Each row of a before or after table is a point. The points were changed in one or more steps. Then noise was added and the rows were shuffled. The steps act on columns, c1 being the first. Write out the steps. A step turns or swaps two columns, mirrors them in a line or flattens them onto one, adds a multiple of one to another, or multiplies or shifts one. Angles are multiples of 10 degrees, from the lower column toward the higher: turns from -170 to 170, lines from 10 to 170 but not 90. Use the fewest steps. Two steps may share a column if one is a turn and the other turns, adds or multiplies; they go together, in the order done. Otherwise the lowest column goes first.

Before, 12 rows:
[[ 0.12 -0.18 -0.12]
 [-0.45  0.30 -0.31]
 [-0.12  0.49 -0.17]
 [-0.35  0.35 -0.05]
 [ 0.09 -0.21 -0.05]
 [ 0.02 -0.23 -0.01]
 [-0.19  0.52  0.03]
 [ 0.11 -0.17 -0.02]
 [ 0.27  0.08  0.07]
 [-0.23  0.73 -0.46]
 [ 0.25 -0.44 -0.03]
 [-0.06  0.54 -0.28]]
After:
[[-0.45  0.21 -0.02]
 [-0.24  0.06 -0.13]
 [ 0.05  0.24  0.07]
 [-0.20 -0.03  0.02]
 [-0.22  0.10 -0.01]
 [ 0.52 -0.20  0.03]
 [-0.19  0.13 -0.22]
 [ 0.50 -0.11 -0.27]
 [ 0.47 -0.09 -0.40]
 [ 0.27 -0.37 -0.44]
 [ 0.36 -0.36 -0.05]
 [ 0.71 -0.25 -0.72]]
Steps: swap c1 and c2; multiply c3 by 1.6

Before (14 x 6):
[[-0.12 -0.10 -0.16 -0.32  0.25  0.01]
 [ 0.32 -0.09  0.03  0.13 -0.07 -0.18]
 [-0.25 -0.10  0.06 -0.30 -0.43 -0.08]
 [-0.41 -0.16  0.06 -0.28 -0.24  0.02]
 [-0.11  0.04 -0.22 -0.34  0.20  0.72]
 [-0.34 -0.11 -0.06 -0.23  0.28 -0.14]
 [-0.33  0.04 -0.07  0.08  0.08  0.02]
 [-0.29 -0.12 -0.10 -0.31  0.01  0.63]
 [ 0.08 -0.06 -0.09 -0.28  0.26  0.17]
 [-0.29 -0.16 -0.09  0.13  0.06 -0.11]
 [-0.39  0.25 -0.10 -0.16  0.27  0.03]
 [-0.17 -0.19  0.42 -0.11  0.09 -0.14]
 [ 0.34  0.45  1.34 -0.37  0.01 -0.11]
 [-0.06 -0.10  0.16  0.24  0.26 -0.20]]
After (14 x 6):
[[-0.71 -0.17  0.02  0.21 -0.18 -0.22]
 [-0.59 -0.09 -0.18  0.04  0.06  0.23]
 [-0.21 -0.03 -0.14 -0.03  0.18 -0.48]
 [-0.42 -0.30  0.38  0.26  0.06  0.13]
 [ 0.02 -0.06  1.41  0.49  0.00 -0.04]
 [-0.37 -0.15  0.10  0.08  0.21  0.45]
 [-0.57 -0.07 -0.09 -0.58 -0.02 -1.15]
 [-0.65 -0.09 -0.12  0.37  0.17  0.04]
 [-0.65  0.05 -0.04 -0.11  0.05 -0.02]
 [-0.01 -0.10 -0.01  0.15 -0.04  0.37]
 [-0.41  0.13 -0.25 -0.66  0.15 -1.35]
 [-0.58 -0.10  0.03  0.34 -0.32 -0.05]
 [-0.67  0.29 -0.02  0.07  0.17 -0.14]
 [-0.44 -0.06 -0.18  0.24  0.17 -0.19]]
Steps: shift c1 by -0.30; turn c2 and c3 by 20 degrees; multiply c6 by 2; turn c4 and c6 by 140 degrees; multiply c5 by 0.7
